Each row of a before or after table is a point. One or more steps were done to the points. Then noise was added and the rows were shuffled. The steps act on how far a point lies along the listed directions, d1 being the first. What was done? A step turns or swaps two directions, mirrors them in a line or flattens them onto one, adds a multiple of one to another, or multiplies one. Angles are multiples of 10 degrees, from the lower direction toward the higher: turns from -170 to 170, lines from 10 to 170 but not 90. Use the fewest steps. Two steps may share a direction if one is a turn and the other turns, adds or multiplies; they go together, in the order done. Otherwise the lowest direction goes first.

Directions:
(1): [-4 48]
(2): [48  4]
Before:
[[ 17  -8]
 [-13  -3]
 [  3 -15]
 [ 14  -3]
 [ 16  -2]
 [  2   0]
 [  7  41]
 [  7   6]]
After:
[[ 21  -8]
 [-17  -6]
 [  3 121]
 [ 24 -27]
 [ 19 -11]
 [  1   0]
 [  6 -46]
 [  9  17]]
Steps: multiply d1 by 3; multiply d2 by 1.3

Directions:
(1): [-17  30  33 -67   2 -13]
(2): [-26  19   5  11 -75  17]
(3): [49 -2 42 -3 -3 53]
(4): [-10 -53 -33 -44 -11  31]
(5): [ 19 -48  35  -1 -28 -49]
Before, 14 rows:
[[  17   -7  -37  -22   25   -1]
 [ -35   73    4   22  -46    0]
 [ -13   20  -29   71   10  -17]
 [  40 -116  -24  -90  -91   95]
 [  33    3    3    5   50  -43]
 [   3  -48    7   24   53  -60]
 [  33   -5   31   20   43  -36]
 [  14    8    9  -10   53  -46]
 [ -15  -36  -24  -21   -2  -21]
 [  21   -8   -3    9   48  -29]
 [  33    1   63    6  -12  -13]
 [  11   37   38   12   66   16]
 [  15   27   -9    0   67  -52]
 [  18   -2  -16  -12   56  -54]]
After (14 x 6):
[[ -2 -48  -3  18  57 -45]
 [ 30 -16  16   8  42 -20]
 [ 50 -43  13 -34 -73  63]
 [-15   1 -37  58   6 -10]
 [ 10  12  29  -3  58  22]
 [ 19 -14  -8   4  47 -26]
 [ 12  10 -22 -14  63 -44]
 [ 30  -4  -6  -4  49 -32]
 [-11 -18 -19  -8   3 -26]
 [-39  49  -4   8 -54   4]
 [ 28  -3  49  -6 -13   3]
 [ 12  -1   1 -21  53 -39]
 [ 16  -6 -21 -18  59 -49]
 [ 19   0 -30 -14  25  -7]]
Steps: multiply d4 by 0.4; multiply d5 by 0.7

Directions:
(1): [-20  79  28 -30  20 -19 -55 -11  -7  25   8]
(2): [ 86  23  11  -9  40 -22  40 -29 -16  -4   1]
Before:
[[-24  16   6 -10  13  -6  -8   5   1   1  -6]
 [ 50 -63 -20  20  -3  15  45 -11  -5 -24 -13]
 [-57  51  26 -38  12   8 -46   7   2  11   6]
 [-45 -39 -31  24 -49  30  -4  23  15  -9  18]
 [ 11  29   8 -30  23  -8 -11 -13  -3  17  -2]
 [-36  32  18  -5   9 -14 -46   6   4  29  -1]
 [-34 -33 -16   6 -14  17 -11  17   9 -16 -10]
 [ 78 -58  -8  13   5   3  64 -24 -15 -38  -1]
 [ 12  30   9 -19  12 -15  -7  -8 -14  11  12]
 [  9  21  -1 -11  17  -9   4   9  -4  14   0]
 [-38   1   6  19  -9  14  -8  10   1  12  -3]]
After:
[[ -27 -122  -61   55  -69   48   52   37   19  -36    9]
 [   4   57   18  -42   31  -11  -32  -16   -7   25   -7]
 [  40  -22   -7    8    5    8   20  -13   -9  -10  -11]
 [ -22    5    1   -4    6   -5    1   11   -2   -4   -7]
 [  10   45    7  -19   23  -14  -10    7   -6   18    6]
 [ -43    6   12  -25    0   15  -10   14    3   -1    5]
 [ -21  -87  -33   25  -27   30   25   24   13  -31  -14]
 [  59   22   21  -19   28  -17    7  -33  -21  -11    3]
 [ -30  -40   -8   39  -21   23   25   17    2    0   -8]
 [   6   57   20  -26   23  -24  -25   -7  -16   15   10]
 [ -27   -2    9    7    2   -3  -22    7    5   20   -5]]
Steps: add 1.5 times d2 to d1

Directions:
(1): [-42 -41 -22 -10  13  11 -48  27  47  24 -48  10  22  20  51  -3 -32 -64]
(2): [ -8 -69 -36 -46 -34  30   1 -21 -84 -14 -29 -13 -38 -20  -4   5  -4 -11]
Before:
[[-10 -45 -30 -35 -25  22  -9  -4 -48  -7 -31  -3 -24  -6  15   2  -9 -18]
 [  0   0   7  -1  -4   3   7  -3   2   1   2  -6   2  -5  -3   3   0   6]
 [ -1  19   5   9  12   0   4   4  20   8   4   3  10   2   5   4  -1   2]
 [ -9 -24 -16 -10  -8   8   0  -5  -9   3 -18  -2 -11  -6   4  -2  -8  -7]
 [  5  -9  -1  -4 -11   1   6  -4 -10  -6  -5 -13  -9   6  -7   1   1  -4]
 [-27 -42 -24 -25 -11  24  -6   2 -19   1 -29   1 -14  -2  14   1 -19 -34]
 [ 13  18   5  13  -1  -8  13 -13  -6  -6  13   0  -3   3 -10   3   8  15]
 [  2  20  14  10   4 -10   8  -2   1  -3   9   9   8  -2  -5   1  13   8]
 [ -2  17   2  14  15  -9  -4   9  46   9  -4   9  20  16  20   1 -12 -13]
 [ -1  21  12  21  16 -11  -5  12  36   7  -1   8  13  10  12  -5 -14 -10]
 [ -9  -3  -2  -4   3  -2  -7   7   1   1 -11  -4   0   3  14  -3 -10  -4]]
After:
[[   1    3    7   -2   -5    2    9   -4    0   -1    6   -7    0   -7
    -6    4    2   10]
 [ -47 -104  -57  -60  -30   50  -23   -1  -60    1  -66   -4  -31   -9
    29    4  -33  -66]
 [   5  -19   -8  -12  -18    8    8   -9  -29  -10   -9  -17  -17    1
   -10    1    1   -2]
 [ -27 -120  -71  -81  -55   54  -17  -20 -122  -15  -68  -15  -57  -21
    20    6  -18  -41]
 [   1   41   17   24   24  -10    2   11   50   13   12    7   24   10
     8    2    0    5]
 [ -18  -56  -33  -28  -19   19   -6   -9  -36    1  -34   -6  -23  -11
     9    0  -14  -19]
 [  10   45   26   25   10  -19   15   -2   16   -2   23   10   14    1
   -13    0   19   20]
 [  24   37   16   21    1  -15   24  -17   -7  -11   30    0   -3    2
   -24    3   16   32]
 [  -4   52   28   44   36  -26  -14   28   90   19    6   15   38   26
    23   -8  -17  -15]
 [ -15  -10   -6   -7    4    1  -15   10    4    2  -18   -3    2    6
    20   -2  -15  -13]
 [  -9   46   16   37   38  -24  -17   27  106   21   -1   19   47   33
    34   -4  -17  -24]]
Steps: multiply d1 by 2; multiply d2 by 2.5
